Every row gives one point. The window is the flat piece filled in between its corners: a triangle in 3 columns, a solid with four corners in 4, and so on. A path goes straight from each point to the next, and from the last back to the first. List the points from which the path goes on through the window.

Window (3 x 3):
[[-37 -15 -18]
 [ -4  30 -14]
 [ 40 -33  17]]
Path:
(1): [ 38 -32  -1]
(2): [ 22 -12  39]
(3): [ 26 -25  23]
(4): [ 37 -37 -11]
(5): [ 51 -37 -10]
(6): [ 24 -25  33]
(7): [-41 -10  14]
(8): [-28 -16 -34]
Through the window after points: 1, 3, 5, 7

Window, 4 rows:
[[ 62  16  -2   6]
 [  1  -5 -21  -2]
 [-24  -6   7  -5]
 [-19  85 -22 -23]]
Path:
(1): [-22   4 -14  10]
(2): [-14  -6 -15 -25]
(3): [ 15 -32  -5 -43]
(4): [ -1 -14   5  37]
(5): [ 7 54 -9 25]
(6): [ 17  48  -6 -23]
(7): [  6  54 -18 -49]
(8): [ -4  65 -21   5]
Through the window after points: none

Window, 6 rows:
[[ 11  69   3 -13 -44   1]
 [ 14  58   0  45 -18  -8]
 [-36   2   6 -10 -33  10]
 [  3  16  -5 -21  31  -6]
 [ 64 -57 -11 -22  54 -31]
 [ -6  -3  54   9   1  -1]]
Path:
(1): [-35  17  12 -12 -16 -37]
(2): [ 20  28 -12   7  -2 -38]
(3): [ 34  22 -11  13   8  40]
(4): [-25  51  22  20 -42  40]
(5): [-45  63  25   4 -51 -44]
(6): [  2   4   4 -17  17 -31]
(7): [ 16   7  -6 -11  24  40]
(8): [ 0  0  3 -2 -9 35]
Through the window after points: 6, 8

Window (8 x 8):
[[  -7 -111  -23  -22   32  -22    6   -4]
 [ -67  -30  -14  -33   31  -20  -39  -36]
 [ -12  -23    2   13  -31   -9  -61    5]
 [ -33    7   23    6   -3  -32   69   15]
 [   5  -10  -12   14   28  -16  -36   16]
 [   5   25  -26   47  -30   32   22    7]
 [  11  -29  -42  -24  -12  -28   -9   14]
 [  63   39   18  -18  -22  113  -23  -40]]
Path:
(1): [-32 -20 -11  -9   2   5  11  31]
(2): [ 16 -14  -8   1  -7 -35  17 -33]
(3): [ -5 -34  -7  -7   9  -4 -16 -36]
(4): [-28 -38 -14 -34  16  18 -22  11]
(5): [-17 -11  -6   3 -20   9 -13  21]
(6): [ 12 -13  -6  31 -12 -28 -18 -33]
(7): [  3 -37   2  10  16 -15 -13 -31]
(8): [-21 -32 -10  -7  13   4 -21  10]
(9): [-25  13   4 -20  -9  29 -23  15]
(10): [ 20   8 -10  18  -9 -13  -8 -60]
(11): [-22 -29   2  16  13 -60 -12 -70]
(12): [-43 -27 -34 -47  15  37 -29  34]
Through the window after points: 1, 3, 5, 11

Window (9 x 9):
[[  6 -11  63  19 -29 -69 -82 -20   8]
 [-53 -47   8 -14  26  28  57  55   9]
 [  9  52 -36 -17  46 -12   8 -14  -1]
 [  5 -21   1   5  32  21 -46   8  23]
 [  9 -23 -22  24 -18  15  25   4  26]
 [ -4   2  21  10  33 -45 -36  53  25]
 [ 23  33  -2  39  27  17  12 -22   3]
 [-26  32  33 -44   8  28   6  42  34]
 [ 25 -13 -11  20  44   9  20 -28  48]]
Path:
(1): [ 15  -3  25  -4   6  -9 -14   0  -3]
(2): [ 17 -13  22   7   4   8  -7  25  18]
(3): [-29  -1   8  13  34   8 -27  14  38]
(4): [-55  15  23  16  14   0 -29   7  31]
(5): [ 14   0  22 -21   9 -10 -13  47   4]
(6): [ 67  -6  42 -37  10 -22 -29 -24  10]
(7): [-39  19  -1  47   0 -18 -34  16  29]
(8): [-26   9  22  14  -4 -42 -69 -22  32]
(9): [ 35 -17  56  16 -14 -36 -31   1  -8]
(10): [ 28 -36  43 -19  47 -40 -24  10 -19]
(11): [-12  30  -7  22  -8  -3 -27 -13  42]
(12): [-27  28  18  43  10 -13 -52  -2  59]
Through the window after points: 8, 10, 12
